Rows are points. Examples show where two turns around zero, p and q, send a point. Where does a point land after both, in the order given? Backwards means that the second turn is done in reverse. Each puzzle has new turns, and all numbers are rounded.

Turn p:
[0.19 2.43 1.07] => [0.85 2.38 0.84]
[-2.07 -2.06  0.02] => [-2.54 -1.43  0.20]
[-0.09  2.85  1.45] => [0.69 2.89 1.18]
[-0.14 -1.23 -1.15] => [-0.48 -1.25 -1.03]
[ 1.05 -1.36  1.96] => [ 0.69 -1.41  2.08]
[ 1.07 -0.62 -3.35] => [ 0.80 -1.18 -3.27]
Turn q:
[-0.50  2.32  1.36] => [-0.31  2.03  1.81]
[ 1.87  0.17 -3.82] => [ 1.27  0.90 -3.96]
[-0.47 -1.71 -1.39] => [-0.66 -1.46 -1.59]
[-0.54 -0.68  0.84] => [-0.40 -0.83  0.78]
[-0.67  2.28  1.44] => [-0.47  1.97  1.90]
[ 0.31 -2.39  1.58] => [ 0.57 -2.61  1.07]
Where do these land?
p, then q: [-1.24 -0.23 -3.07] => [-1.76  0.31 -2.80]
q, then p: [ 1.75 -0.96  2.97] => [ 1.79 -1.70  2.59]
p, then q: [-1.60  0.15  1.37] => [-1.26  0.39  1.65]
q, then p: [ 1.10  1.03 -1.26] => [ 1.17  0.88 -1.31]

Turn p:
[-1.57  2.41  0.06  0.13 -2.35  3.19] => [-2.04  1.20 -0.30  1.03 -2.58  3.26]
[ 2.81 -2.39  1.66 -0.08  1.06 -0.57] => [ 3.61 -0.98  1.48 -0.44  0.74 -0.94]
[-1.02 -1.22  0.98 -1.11  1.00 -0.34] => [-0.34 -1.05  1.30 -1.25  1.16  0.11]
[ 0.94 -3.78 -0.60  1.33  0.86 -1.16] => [ 2.08 -3.21 -0.56  0.36  1.32 -1.60]
[-0.33  2.36 -1.27 -0.26  0.35  2.19] => [-0.86  2.06 -1.47  0.29  0.01  2.25]
[-0.13  0.09  0.28  0.99  1.25 -1.21] => [-0.11  0.12  0.39  0.83  1.39 -1.15]
[ 0.17 -0.29  0.77  1.12 -0.03 -4.18] => [-0.33 -0.30  1.11  0.62  0.39 -4.18]
[-0.87  2.83 -1.88 -2.13 -2.14  2.07] => [-2.03  2.18 -1.94 -1.45 -2.43  2.25]
Turn q:
[ 1.71 -0.29 -0.92  1.95  0.62  0.62] => [ 1.69 -0.05 -1.61  1.22  0.77  0.94]
[ 2.86  0.43  0.48 -0.81  1.33 -2.27] => [ 3.26  1.11  1.20 -0.41  0.69 -1.49]
[-1.71 -0.15  1.68  0.28  1.98  2.54] => [-2.04 -0.59  1.00  0.06  2.52  2.09]
[ 0.22 -0.51 -0.83 -1.50 -3.00  2.09] => [-0.52 -0.49 -0.31 -1.12 -3.22  2.10]
[-1.99  2.65  0.22  1.40  1.62 -2.54] => [-1.59  2.26 -0.33  1.08  2.04 -3.00]
[ 1.34 -0.62 -0.11  1.82 -2.53 -1.37] => [ 1.33 -0.35 -0.63  2.38 -2.28 -0.79]
[-2.44 -1.52 -0.51 -3.14 -0.03  0.92] => [-2.13 -1.90  0.70 -3.21 -0.52  0.14]
Where do these land?
q, then p backwards: [-0.96 -3.34  2.72  0.56 -1.27 -0.02] => [-1.97 -2.54  2.27  2.01 -1.36  0.14]
q, then p: [ 0.37  2.46 -3.21  0.78  0.28 -1.42] => [-1.03  2.46 -2.94 -0.57 -0.01 -1.77]
q, then p: [ 2.07 -0.78  1.32  0.15 -1.69 -0.11] => [ 1.76 -0.20  0.78  1.37 -1.97  0.12]
q, then p: [-0.07  1.33 -3.51 -2.51 -2.16 -0.24] => [-1.56  1.11 -1.83 -2.93 -3.04 -0.49]
q, then p: [-0.50 -1.28  1.31 -0.55  2.00 -0.72] => [ 0.85 -0.68  1.72 -0.61  1.92 -0.50]
q, then p: [ 1.15 -0.92  0.56  3.10  0.21  1.87] => [ 1.52 -0.90 -1.47  2.64  0.91  1.61]
q, then p: [-0.96  3.16 -0.94 -0.06 -0.26 -0.70] => [-2.52  2.24 -0.68  0.01 -0.15 -0.69]
p, then q backwards: [-1.11 -0.64  1.76 -1.48  2.88  1.34] => [ 0.23 -0.19  1.84 -1.29  2.78  2.04]

Turn p:
[ 1.04 -0.30 -1.24  1.07 -3.89 -0.25  0.57 -0.25  1.52] => [ 0.38  0.57 -0.63  0.96 -4.37  0.20  0.79  0.26 -0.34]
[ 0.21 -2.24  1.19  0.16  0.78 -0.05 -0.30  1.25 -2.37] => [ 0.81 -2.17 -0.85 -1.57  1.27 -0.13 -1.02  1.21 -1.29]
[ 0.40  2.34  2.43 -0.54 -0.10  1.44  4.02 -1.77  0.07] => [-0.73  1.24  3.76 -0.37 -0.14  1.70  0.12 -2.59 -2.70]
[ 0.42  2.35 -0.47  0.41  2.54 -2.76 -1.47 -1.64  0.48] => [ 0.42  1.58 -0.22  2.84  2.23 -1.90 -1.40 -1.60  1.15]
[-0.40 -1.54  0.50 -2.14  1.86  1.19  3.19 -2.52 -1.13] => [ 0.25 -2.05  1.17 -1.44  1.74  1.47  1.67 -3.56 -1.29]
[ 0.39  3.23 -2.38  2.78 -1.87  0.60  1.70  1.57  1.68] => [-0.55  3.90  0.31  2.38 -1.99  0.57  2.15  1.97 -1.37]
[ 0.09 -0.09 -0.04  0.17 -1.12  1.50 -1.53 -0.68 -1.82] => [-0.73 -0.16 -1.70 -0.66 -0.36  1.88 -1.45  0.14  0.03]
[-1.77 -2.47  0.90  0.12  2.30 -1.49 -3.75 -0.54  2.27] => [-1.70 -2.99 -0.51  0.86  1.29 -3.10 -0.91  0.42  3.46]
[ 2.11 -0.51 -0.95 -0.86  0.34  0.41 -2.07  1.14 -0.26] => [ 1.94 -0.47 -0.78  0.36  0.31  1.15 -0.80  1.50  1.81]
[-2.50 -0.76  0.05 -1.16 -0.84 -0.60 -0.37  3.45 -0.45] => [-0.08  0.57 -0.56 -3.36  0.03 -1.86  0.85  2.25  0.54]
Turn q:
[ 1.35 -4.07  1.36 -1.78 -2.08  0.09 -0.90  0.00 -0.90] => [ 0.43 -1.40  1.68 -1.41 -2.85  3.27  0.54 -1.80  0.03]
[-2.62  0.19 -1.68  3.27  1.06  0.76  1.64 -0.28 -0.38] => [-2.44 -1.36 -2.41  2.11  0.23 -2.13 -1.12  0.71 -0.79]
[-1.43 -1.29  0.21  0.80  0.33 -1.43 -1.30  1.74 -0.21] => [ 0.27 -1.25  0.75 -0.95 -1.23 -1.25 -2.21 -0.02 -0.53]
[-1.22  0.64 -0.88 -1.95  3.18  0.27  0.07 -0.44 -0.47] => [-0.54 -0.95  0.15 -1.23  3.34 -1.09  0.47 -0.87 -1.02]
[-1.13  0.97  2.24  0.63  1.66  0.09  5.17  1.10 -0.63] => [-4.53  0.71  2.72  2.37  1.57 -0.76 -0.17  1.25 -0.08]
[-1.25 -0.71 -1.11  0.25 -2.24 -3.17  0.71 -0.77 -0.49] => [-1.36  0.98 -0.66 -0.95 -2.60 -1.73 -0.36 -1.96  1.37]
[ 2.17  1.49  1.21  1.66  1.31  1.38 -2.45 -1.92  0.40] => [ 3.06  1.52 -1.10  1.86  1.13  1.20 -0.05  0.29 -2.33]
[ 3.81 -1.84 -1.71 -3.45 -1.36 -1.38 -1.71  1.38 -0.14] => [ 2.82 -0.60  1.77 -3.51 -2.12  0.64  3.44 -0.43  0.77]
[ 1.23  0.29  0.19  0.61 -3.54  0.90 -2.34  0.12 -1.45] => [ 1.26  1.34 -1.80 -1.33 -2.63  2.43 -0.32  1.27 -0.05]
[-0.96  1.53 -0.16  0.86  2.58  1.45  1.28 -0.42  2.62] => [ 0.11 -0.75 -0.27  2.76  3.28 -1.28 -0.24  0.62  0.62]
[ 0.04  2.82  0.33 -0.89 -0.89  1.04 -0.16 -0.50  1.64] => [ 0.91  1.77 -0.83  0.28  1.90  0.67  0.01  0.96  2.00]
Where do these land?
p, then q: [-0.35 -1.02 -2.54  0.50 -1.89  2.15 -0.78  2.27 -1.76] => [-1.06 -2.04 -0.63 -1.70  0.30 -0.10  2.10  2.92  1.83]
p, then q: [ 1.48  2.12 -1.31 -0.10  0.99  1.35  2.25  2.38 -1.73] => [-0.90  0.99  0.98  0.05  2.05  0.80  1.68  3.28 -1.94]
q, then p backwards: [-1.20  0.00  1.61 -2.50 -1.72 -0.01  1.33 -0.50  3.62] => [ 0.70  1.28 -0.20 -3.02  1.77  1.09 -2.42 -1.48  2.18]
p, then q: [ 0.53  0.49  1.11 -1.50  1.35  1.74 -0.56 -0.32 -1.06] => [ 1.15 -1.19  0.32  0.21  2.15  1.47 -0.28 -0.22 -0.78]
q, then p: [ 1.90 -1.81  1.54 -2.78  0.43 -0.83  2.67 -2.74 -0.62] => [-3.00 -0.34  2.26 -0.22  0.24  1.22  0.07 -3.34 -2.43]
q, then p backwards: [-2.30  0.74 -1.63  2.95 -1.62 -0.10 -1.99 -2.17 -1.55] => [-0.73 -0.12 -1.32  1.63 -2.67 -1.81 -2.06 -1.41 -3.06]
p, then q: [-0.24  1.92 -2.75  1.65  1.18 -0.43 -3.12  0.98  0.85] => [ 1.11 -0.51 -0.92  1.47  0.60 -3.77 -0.75  2.59  0.80]
p, then q: [ 2.01 -0.26  2.34  1.74 -0.23 -2.64 -1.58  1.72  1.53] => [ 2.47  0.81  1.66 -0.73 -3.33 -0.94 -2.04  0.80 -0.77]
p, then q backwards: [-0.27 -0.40  0.52  0.67  1.94  1.38 -0.06 -1.80  2.19] => [-0.52 -1.57  0.71 -0.52  0.84  0.83  2.90 -0.27  1.13]
p, then q: [-1.56 -1.77  1.12 -0.63 -0.42 -2.59  1.82  0.18 -1.48] => [-0.72  1.03  1.03 -2.38 -0.87 -0.47  1.61 -2.69 -0.74]
